Each row is a point. The points of each table are mixes of a few directions, plus a little noise. How many directions does each table use, and how many do they share? Where both have some left over, give the other angles between the two spaces (their principal angles), to ten degrees, smallest first.
In the rows, 128 means zero.

First, 7 rows:
[[145 131]
 [ 74 117]
 [ 99 122]
 [186 140]
 [158 135]
 [160 134]
 [ 74 117]]
Second:
[[120  79]
 [122  90]
 [138 196]
 [127 124]
 [132 150]]
Directions: first 1, second 1, shared 0; angles 70

First:
[[181 129  85  86 155  25]
 [ 94 128 140 152 162 149]
 [130  87 109 129 118 136]
 [146 113 123 118  80 144]
 [125 104 113 131 146 118]
 [109 178 170 140 113 167]
 [111 157 156 140 122 158]]
Second, 6 rows:
[[110 132 147 143 107 172]
 [125 129 133 132 123 138]
 [113 131 145 141 109 168]
 [129 129 128 128 129 126]
 [116 131 141 138 114 158]
 [176 119  74  89 185   7]]
Directions: first 3, second 1, shared 1

First, 8 rows:
[[102 113  81  95 123 135 145 118 107 122 140]
 [150 154 219 140 142 162 151  81 149 144 139]
 [126 118  72  85 123 128 171 178 111 131 116]
 [129 113 117 119 113  92 125 177 132 120 106]
 [163 140 103 172  82 121  72 162 158 131 137]
 [ 89 135 158 165 164 156 147  67 116 127 105]
 [122 101  89 118  72  81  82 156 141 108 142]
 [144 152 185 126 202 152 130  85 109 139 136]]
Second (8 x 11):
[[ 72 117 157 157 109 151 102   8 134 111 163]
 [177 140  88 110 102 128 150 214 140 145 121]
 [ 94 126 136 140 151 147 148  86 113 126 117]
 [101 137 112 177 126 168 148  96 127 134 109]
 [151 128 111  78 128 128 169 176 122 138 128]
 [127 122 164 140 168  83  77 129 119 113 114]
 [173 129 133 101 152  78 107 211 124 129 111]
 [129 126 122 121  87 141 123 105 144 128 160]]
Directions: first 6, second 4, shared 4

First (9 x 18):
[[132 114 151 134  97  98 108 136 145 149 125 141 132 140 127 104 154  97]
 [125 125  97 119 139 150 108 130 103  93 137 112 115 128 112 124 104 163]
 [126  95  85 112 108 137  37 146  88  66 143 109 101 148  86  76 106 173]
 [127 133 132 130 130 127 139 126 134 134 126 130 131 125 132 133 131 123]
 [125 130 114 123 140 144 126 127 115 111 131 121 123 124 123 133 113 148]
 [132 136 169 141 117 101 162 123 161 177 117 148 147 127 151 138 159  82]
 [131 136 171 141 118 101 166 122 164 181 116 149 147 125 152 141 160  81]
 [127 162 151 138 158 135 210 109 154 166 117 137 146 106 163 181 133 108]
 [123 122  84 114 143 159  96 133  93  75 139 106 110 128 105 121  94 178]]
Second, 10 rows:
[[124 136 104 122 152 153 134 124 108 102 133 114 120 119 123 143 103 158]
 [129 136 122 126 141 140 140 125 123 123 128 124 128 123 131 139 120 138]
 [127 122 105 121 131 141 104 131 109 100 133 118 116 130 113 118 112 152]
 [128 140 133 131 140 133 155 122 135 137 126 130 135 120 139 146 126 125]
 [128 125 116 123 128 135 113 131 117 113 131 123 122 129 120 121 120 141]
 [138 149 229 160 104  62 217 115 210 249 101 177 173 122 186 157 204  16]
 [131 120 143 131 110 110 116 132 139 142 126 136 131 135 128 115 143 110]
 [129  96 114 121  93 114  50 146 111 100 135 124 114 150  96  75 131 138]
 [125 128 109 122 139 144 122 128 114 106 131 117 121 125 121 130 112 151]
 [124 133 110 124 141 147 128 128 114 108 132 117 122 124 124 135 109 150]]
Directions: first 2, second 2, shared 2

First (8 x 32):
[[159 132  84 150 150 170 116 152  74 160 150  81 166 220 196 219 198  37
  114 143 109 111 149  89  49   7  92  91 185  75  70 162]
 [120 126 141 122 121 117 131 121 144 118 123 142 117 103 109 100 108 154
  133 122 133 133 120 140 151 164 139 139 113 143 146 118]
 [146 131 103 140 140 151 122 141 100 146 140 102 148 175 164 177 166  81
  120 137 118 116 139 107  86  65 109 108 158 100  96 147]
 [113 127 151 118 116 107 134 117 154 113 116 154 110  83  94  82  92 174
  135 118 138 138 119 148 168 188 145 148  99 156 159 110]
 [140 131 112 137 135 143 125 137 109 139 136 110 140 161 151 159 155  95
  124 134 121 122 136 114  99  83 115 115 151 110 109 141]
 [125 128 133 126 124 125 130 125 133 125 127 132 124 118 124 119 122 136
  130 126 131 131 126 132 135 139 133 131 122 132 135 123]
 [113 125 150 118 117 107 134 118 155 111 115 152 111  82  94  83  92 173
  135 119 138 136 118 148 168 188 144 146 100 155 159 110]
 [111 125 151 117 118 109 133 117 154 113 117 152 109  83  93  80  93 176
  135 120 137 136 118 149 167 190 146 147  97 156 159 110]]
Second, 8 rows:
[[176 167 120 109 128 109 120 164 146 100 137 155 107 124  94 105 130  92
  126  93  89 115 125 154  99 158 120 120 131 123 131 123]
 [149 130 112 120 111 136 109 115 136 102 101 124 121 109 104 115  72 127
  111 107 130 130 136 129 103 168 130 144 134 139 138 129]
 [118 119 157 119 127 106 149  99 134 144 128 141 136  98 138 123 108 144
  137 126 157 125 164 130 155 106 137 151 114 147 117 133]
 [ 60 147 156 216 163 110 224 138 135 155 167 122 159 140 186 115 210 210
  174 229 193 145  93  65 230  20 110 122 104 114 141 147]
 [146 108 165  98 131 144 116 112 110 143 110 150 107 113 151 128 119 103
  112 138 107 127 176 157 114 134 150 136 122 135 128 128]
 [154 101 121 114 127 177  90 114 108 121 100 124 122 116 156 149  97 111
  114 138 140 132 136 115  87 109 138 147 148 130 132 150]
 [ 82 125 106 156 124 126 136 140 121 135 135  92 134 172 111 130 162 151
  123 140 109 138  91 123 150 164 117  92 122 114 139 100]
 [140 125  81  88 114 114  77 143 131 126 145 116 141 150  84 158 128  86
  126  50 102 111 106 151  90 160 121 112 147 123 101 112]]
Directions: first 1, second 6, shared 0; angles 30

First (8 x 32):
[[116 121 124 130 102 132 138 144 118 142 104 145 127 126 142 135 113 153
  144 134 132 128 121 131 137 109 106 125 130 127 116 119]
 [135 117 130 144 118 108 129 131 149 125 159 119 127 130 142 114 147 118
  112 122 132 137 142 141 116 130 137 144 117 126 139 138]
 [ 52 152 140 111 153 148 127 141  82 141  91  77 176 125 165 245 129 115
  167 130  92  68 117 116 145 145 189 108 119 136 130 126]
 [125 124 135 138 111 124 128 132 118 137 131 145 120 123 136 111 115 149
  134 141 125 136 123 124 120 124 111 141 127 121 134 132]
 [ 89 159 153 111 171 149 113 118  80 132 112 108 146 122 128 178 118 125
  154 140  97  96 112  96 120 155 164 124 131 129 145 133]
 [189 117 124 139 136 105 122 108 173 106 181 136 102 134  94  51 148 107
   87 119 149 163 146 135 108 136 114 147 125 126 139 141]
 [166 132 124 117 160 125 118 105 154 104 152 116 122 134  89 102 146  93
  101 113 139 140 139 125 123 144 139 123 132 131 132 129]
 [156 102  98 134  74 130 152 150 152 135  94 174 106 131 127  94 108 163
  125 127 161 153 127 153 152  82  63 114 140 127  89 103]]
Second, 10 rows:
[[139 152 118 148  90 118 123 125 153 124 137 106 113 118 116 114 126 135
  102 122 146 116 135 131 154 161 147  81 137 125 108 100]
 [147  93 130 134 144 125 138 133 108 139 135 161 119 117 131 124 116 143
  161 117 124 151 111 121 115 130 111 167 111 138 149 154]
 [117 167 166  98 171 160  99  98  79 106 110 161 122 144  71  82  88 140
  144 161 110 133 106  77  96 127 104 137 165 123 136 127]
 [138 130 115 140 110 118 132 132 148 133 135 112 123 118 137 134 139 126
  112 120 137 123 136 141 143 141 140 110 123 127 121 119]
 [ 94 128 130  99 155 138 131 132 129 127 111 109 160 152 156 165 157  96
  119 143 110 114 144 145 113  78 128 147 127 120 130 137]
 [122 120 124 118 144 130 133 131 131 133 125 120 140 132 147 149 146 113
  123 131 120 125 135 139 121 108 128 142 121 124 134 138]
 [249 104  89 174 138 107 141 113 150 168 178 147  63  42 125 102 134 162
  107  93 147 160 107 128 143 223 131 131  98 125 159 147]
 [ 91 121 129 115 126 128 134 141 133 124 115 112 156 153 153 158 145 107
  129 132 121 117 142 146 126  88 132 135 124 128 121 129]
 [ 78 174 153 132  71 131 105 126 124  93 111 119 132 163  83  93  88 142
  132 141 143 108 130 106 147 132 137  70 165 135  87  81]
 [106  93 126 123 132 123 143 147 125 134 123 131 150 143 160 160 141 116
  149 121 121 132 133 147 121  91 122 160 109 136 135 147]]
Directions: first 4, second 4, shared 1; angles 50, 60, 70
